Each wall is flat, endless, passes through zero and stands at right angles to its row. A trip goes straight from one point to another. List the walls that it crosses, first one first.

Walls:
(1): [-0.31 -0.22 -0.39]
(2): [-0.76  0.48 -0.16]
(3): [-0.35 -0.12 -0.23]
(4): [ 0.12 -0.35 -0.29]
(5): [-0.18  0.05 -0.20]
(6): [ 0.37 -0.43  0.36]
(7): [ 0.09 -0.26 -0.01]
(8): [-0.28 -0.05  0.09]
Trips:
[-0.01 -0.61  0.06] to [ 0.24 -0.29 -0.33] -> 8, 5
[-0.27  0.04 -0.46] to [0.16 0.43 0.18] -> 4, 8, 1, 3, 5
[-0.59  0.35  0.09] to [-0.23  0.09 -0.14] -> none

Walls:
(1): [ 0.16 -0.87  0.18  0.48 -0.29  0.11  0.02  0.37  0.06  0.00  0.05]
(2): [-0.40  0.57  0.28  0.58  0.30  0.31 -0.07 -0.28  0.10 -0.58 -0.28]
(3): [-0.18 -0.69  0.26 -0.13 -0.07 -0.01 -0.05 -0.28  0.01  0.68  0.19]
(4): [-0.21  0.06 -0.02 -0.01  0.27 -0.08  0.89 -0.57  0.04  0.13  0.19]
(5): [ 0.17 -0.14 -0.16 -0.19  0.23 -0.09 -0.35 -0.68  0.06  0.16 -0.60]
(6): [ 0.45  0.31  0.27 -0.10 -1.11  0.54  0.14 -0.35 -0.51  0.13 -0.24]
(7): [-0.05  0.19 -0.13  0.05  0.18 -0.33  0.00  0.62  0.08  0.04 -0.14]
(8): [ 0.19  0.06 -0.23 -0.33 -0.53  0.31  0.22 -0.23 -0.12  0.17 -0.42]
(9): [-0.46 -0.25  0.24 -0.31  0.05  0.21 -0.29  0.54 -0.19  0.02  0.53]
Trips:
[ 0.06 -0.24  0.13  0.40  0.05  0.46  0.20 -0.38  0.34 -0.30  0.18] to [-0.69  0.25  0.02  0.10  0.47  0.42 -0.16  0.46  0.07 -0.18  0.10] -> 6, 3, 9, 7, 1, 4
[-0.07 -0.25 -0.09 -0.08 -0.01 -0.19  0.32 -0.12  0.10  0.03  0.05] to [-0.20  0.17 -0.18  0.25 -0.12  0.50  0.40 -0.28  0.11  0.35  0.26] -> 5, 6, 1, 2

Walls:
(1): [-0.19  0.22  0.14  0.03 -0.35 -0.40  0.19 -0.28 -0.26  0.18 -0.24 -0.62
  0.45  0.25  0.00 -0.15  0.46 -0.46  0.54  0.23  0.43 -0.47 -0.25  0.01
  0.17  0.02 -0.19  0.16  0.58 -0.04 -0.07  0.24]
(2): [-0.12  0.26 -0.51 -0.54 -0.57 -0.17 -0.44 -0.29 -0.49 -0.32  0.26  0.22
  0.36  0.00  0.25  0.87 -0.49  0.31  0.47  0.04  0.21  0.43  0.21  0.06
 -0.18  0.12 -0.02 -0.01  0.28 -0.85  0.31  0.01]
(3): [ 0.07  0.21  0.04 -0.19 -0.31 -0.21  0.25  0.19 -0.29  0.96  0.16 -0.07
  0.19  0.18  0.45 -0.29 -0.57 -0.11  0.30 -0.34 -0.14  0.21  0.06  0.38
 -0.38  0.33  0.31 -0.61  0.08 -0.67  0.54  0.19]
(4): [ 0.39 -0.26  0.14 -0.34  0.04 -0.09  0.44  0.17  0.13 -0.35 -0.15 -0.33
  0.08  0.57 -0.15 -0.43  0.17 -0.38  0.28 -0.30 -0.01 -0.26  0.25 -0.42
  0.44 -0.21  0.38  0.10  0.28 -0.18  0.35 -0.64]
(5): [ 0.47 -0.34  0.10  0.13  0.44  0.16 -0.16 -0.30  0.01 -0.13 -0.19 -0.30
  0.51 -0.18 -0.50  0.10 -0.05 -0.13 -0.73  0.60  0.75 -0.61  0.43 -0.36
  0.99  0.00 -0.51  0.12  0.13 -0.14 -0.12  0.13]
(6): [-0.01  0.20  0.23  0.24 -0.06 -0.07  0.68 -0.20 -0.47  0.02  0.29 -0.78
 -0.01 -0.02  0.56  0.31 -0.20  0.06 -0.11 -0.01 -0.19  0.09 -0.77  0.72
 -0.05  0.34  0.38  0.01 -0.01  0.16  0.06 -0.38]
(7): [ 0.20  0.24  0.60  0.08  0.59  0.00  0.25 -0.27  0.27  0.00  0.29 -0.02
 -0.13  0.17 -0.13  0.75 -0.01 -0.30 -0.08 -0.30 -0.43  0.37  0.26 -0.17
 -0.05  0.14  0.05  0.02  0.07  0.34 -0.88  0.49]
(8): [-0.25  0.08 -0.10  0.52  0.14  0.09 -0.38 -0.60 -0.54 -0.05 -0.14  0.60
 -0.27  0.08 -0.21  0.25 -0.14 -0.09  0.51 -0.28 -0.11  0.21 -0.51 -0.01
 -0.04 -0.35 -0.05 -0.22 -0.50 -0.15 -0.07 -0.39]
(9): [-0.11  0.51 -0.36 -0.53  0.44 -0.42  0.09 -0.78  0.08  0.11  0.41 -0.02
  0.23 -0.15  0.10 -0.12  0.24  0.18  0.12  0.11  0.07 -0.16  0.17  0.56
 -0.22  0.26  0.16  0.07 -0.51 -0.18  0.25  0.28]
(10): [ 0.24 -0.06  0.35 -0.15 -0.25 -0.29  0.32 -0.20  0.03  0.80 -0.15 -0.04
 -0.40  0.14 -0.27 -0.27 -0.13 -0.11  0.34  0.48  0.16  0.10  0.31 -0.02
 -0.46  0.34 -0.34  0.01  0.23  0.52  0.06  0.16]
(11): [-0.14 -0.33  0.05  0.12 -0.20  0.21 -0.64 -0.56  0.10  0.05 -0.82 -0.18
  0.73 -0.09  0.45 -0.30 -0.20 -0.16 -0.30 -0.15 -0.35  0.19 -0.03 -0.07
  0.09 -0.04  0.07 -0.04  0.10  0.05 -0.10  0.36]
Trips:
[ 0.18 -0.02 -0.51 -0.13 -0.18  0.20 -0.41  0.34 -0.16  0.19  0.31  0.00
  0.34 -0.71 -0.05  0.94 -0.24  0.32  0.02  0.05  0.26 -0.15 -0.66 -0.56
  0.45  0.06 -0.56 -0.22  0.26  0.33 -0.08 -0.09] to [ 0.01 -0.79 -0.03 -0.16 -0.22 -0.29 -0.36 -0.09 -0.45 -0.09 -0.13 -0.28
  0.56  0.37  0.66  0.14  0.26 -0.20 -0.20 -0.52  0.36 -0.21 -0.73 -0.11
  0.10 -0.02 -0.07 -0.36  0.63  0.77 -0.19 -0.25] -> 1, 6, 11, 4, 8, 2
[-0.02  0.09 -0.17 -0.01  0.22  0.62 -0.47  0.56 -0.13 -0.03 -0.21  0.01
 -0.39 -0.06  0.11 -0.17  0.16 -0.21  0.34 -0.01  0.79  0.05  0.43  0.13
  0.50  0.00  0.62  0.05  0.81 -0.27 -0.31  0.15] to [ 0.28  0.14 -0.17  0.46 -0.83 -0.20  0.15 -0.35  0.15  0.19  0.44 -0.23
 -0.18  0.13 -0.52 -0.44 -0.37  0.26 -0.11  0.30  0.05 -0.22  0.18  0.06
  0.00 -0.26  0.05 -0.23 -0.10 -0.11  1.11 -0.15] -> 3, 10, 9, 6
